Each point is reached from the start by the listed moves, each made 0, 1 or 2 times, or once backwards (-1), plus a little noise. Is the number of moves made odd or even? Then give how often each move was made.

Moves:
(1): .44	.21	.26	.15	-.11	.23
(2): -.16	.25	-.12	-.12	.20	.03
(3): -.07	-.09	.37	-.11	-.32	-.33
Start: -.05	-.11	-.25	-.03	.01	-.22
Points:
.29	.43	-.49	.09	.41	.36 => odd (1, 1, -1)
.09	.14	.66	-.21	-.54	-.63 => even (1, 1, 2)
.43	.67	.40	-.05	-.18	-.08 => odd (2, 2, 1)

Moves:
(1): .05	-.20	.20	-.20	-.19	.09	-.06	-.16	.00
(2): .16	.18	.17	.06	-.01	.07	.05	.05	.16
(3): -.24	.01	.26	-.08	.21	-.14	.02	-.03	.08
(4): .11	-.20	.08	.16	.14	.05	.02	.01	-.03
(5): .13	.15	.05	-.22	.23	.20	-.14	.01	-.19
(6): -.19	.00	.02	.10	-.08	.23	-.04	.10	.03
Start: -.07	-.11	.07	-.02	.03	.13	.03	.11	-.03
Points:
.06	.24	-.33	.14	.16	.61	-.12	.42	-.28 => even (-1, 0, -1, 0, 1, 1)
.36	-.13	.94	-.12	.24	.04	.15	-.06	.30 => even (1, 2, 1, 1, 0, -1)
.73	-.01	-.03	-.33	.51	.49	-.22	.06	-.55 => odd (0, 0, -1, 1, 2, -1)
-.33	-.13	.59	-.42	.20	.49	-.20	.03	-.12 => even (1, 0, 1, 0, 1, 1)
.32	-.20	-.07	-.65	.12	.67	-.39	-.05	-.65 => odd (1, -1, -1, 0, 2, 0)

Moves:
(1): .01	.05	-.02	-.08	-.03	.12	.02	-.07	.00	.04
(2): .07	-.08	-.19	-.11	-.10	-.05	.09	-.02	.16	-.25
(3): .05	.02	-.14	-.14	.05	-.02	.01	-.07	-.07	.09
(4): -.05	-.01	-.05	-.06	.06	.15	.01	-.22	-.08	.01
(5): .17	-.03	-.25	.00	.03	-.05	.05	.09	-.04	.08
(6): .03	.04	.06	-.08	-.09	.06	-.05	-.14	.15	-.08
(7): -.01	.05	-.11	.00	-.02	.02	-.05	.03	-.03	.07
(8): -.01	.15	-.01	.04	.04	.05	-.07	.03	-.07	.07
Start: .01	.03	-.08	.07	-.06	-.01	-.11	-.03	.03	.02
Points:
.35	-.15	-.64	-.25	-.11	.13	.02	-.55	.25	-.32 => odd (-1, 1, 0, 2, 2, 2, -1, 0)
.15	.29	-.41	.01	.20	.21	-.12	.06	-.46	.66 => odd (2, -1, 1, 0, 1, -1, 0, 1)
.34	.20	-.32	.09	-.17	.09	-.20	-.02	.23	.01 => even (0, 0, -1, 0, 2, 2, 0, 1)
.67	.15	-.94	-.39	-.18	-.30	-.04	.00	.37	-.27 => odd (-1, 2, 2, -1, 2, 2, -1, 2)

Moves:
(1): .03	-.01	-.09	.12	-.01	.04	-.09	-.01	-.03	.01	.08	.05
(2): .02	-.02	-.05	-.03	-.04	.13	.05	.01	.00	.06	-.07	-.12
(3): -.01	-.07	-.07	.04	.03	-.03	.12	-.12	.08	-.01	.01	-.05
(4): -.04	-.04	.04	.04	.01	-.05	.26	.08	.00	.02	.04	-.15
(5): -.10	-.01	.02	-.05	-.10	-.07	.08	.03	.02	.01	.00	-.06
(6): .01	.08	.00	.07	-.09	-.02	-.06	.06	.03	-.08	.00	.02
(7): -.06	.06	.08	-.02	.13	-.02	.01	-.01	.05	-.12	.13	-.20
(8): .00	-.12	.09	.05	-.05	-.01	.04	.03	.03	-.07	.11	-.05
(9): .02	-.13	.07	.06	-.02	-.01	-.12	-.04	.00	-.01	-.10	-.05
(10): .05	.11	-.01	-.05	-.08	-.03	-.13	-.05	-.09	-.02	.01	.04
(11): -.17	-.05	.05	.03	-.03	.07	.24	.00	-.05	-.04	.05	-.03
Start: -.01	.13	-.03	.03	-.05	.01	-.12	.01	.05	-.05	-.04	-.06
Points:
-.26	-.13	.07	.00	-.08	-.15	.73	-.03	.07	-.01	.13	-.03 => odd (-1, -1, 1, 1, 0, -1, -1, 1, -1, 0, 1)
.14	.37	-.19	.25	-.23	-.16	-.17	.00	.01	-.11	-.16	.23 => odd (0, -1, 1, 1, -1, 2, -1, -1, 0, 1, 0)
-.21	.13	-.05	-.12	-.19	.14	.94	.07	.01	.05	-.02	-.66 => odd (-1, 2, 1, 2, 0, 0, 0, 0, -1, 1, 1)

Moves:
(1): .08	-.04	-.04	.07	.00	.15	-.09	-.14	-.18	-.12	-.05	-.06
(2): -.01	-.03	.05	.00	.00	.12	.12	.03	.12	.27	.07	.01
(3): .05	-.09	.10	-.10	-.01	.02	-.06	.06	-.01	.06	-.10	.09
(4): .15	.16	.00	-.03	.08	-.02	.03	-.23	-.07	-.04	-.12	.11
(5): .00	-.18	.07	.04	.17	.00	-.12	-.01	.07	-.19	.09	.01
(6): -.04	.03	-.02	-.14	-.07	-.02	.16	-.03	-.16	.09	.12	.01
(7): -.04	.07	-.02	-.11	-.03	.11	-.01	-.09	.00	-.05	.01	.11
(8): .11	.06	-.17	-.01	.05	-.06	.02	.06	-.01	.02	.04	-.09
(9): .10	.04	.26	-.13	.01	-.02	-.07	.16	.06	-.17	-.14	-.13
(10): -.15	-.05	.04	-.08	.07	-.01	-.22	-.34	.07	.05	.15	-.03
(11): .03	-.11	.12	-.13	-.05	-.01	.03	-.04	.06	-.14	-.10	-.05
(12): -.13	-.06	.02	.01	.17	.02	-.03	.02	.06	.06	.11	-.11
Start: -.12	.00	-.07	-.03	-.05	-.01	-.02	.05	-.06	.03	-.02	.03
Points:
.50	.20	.52	-.65	-.17	-.23	-.57	-.06	.01	-.52	-.94	-.04 => even (0, -1, 2, 1, -1, -1, 0, 1, 2, 1, 1, -1)
.23	-.31	.74	-.46	.57	.11	-.45	-.70	-.21	-.77	-.27	-.58 => even (2, 0, 0, 2, 1, 1, -1, 0, 2, 1, 2, 2)
.29	-.54	.22	.13	.00	.22	.26	.22	.14	-.32	-.09	-.13 => odd (1, 2, -1, 0, 2, 0, -1, 0, 0, -1, 2, -1)
.09	-.46	-.27	-.01	.12	-.12	.27	.52	-.16	-.38	.20	-.72 => even (1, 0, -1, -1, 1, 1, -1, 2, 0, -1, 2, 1)
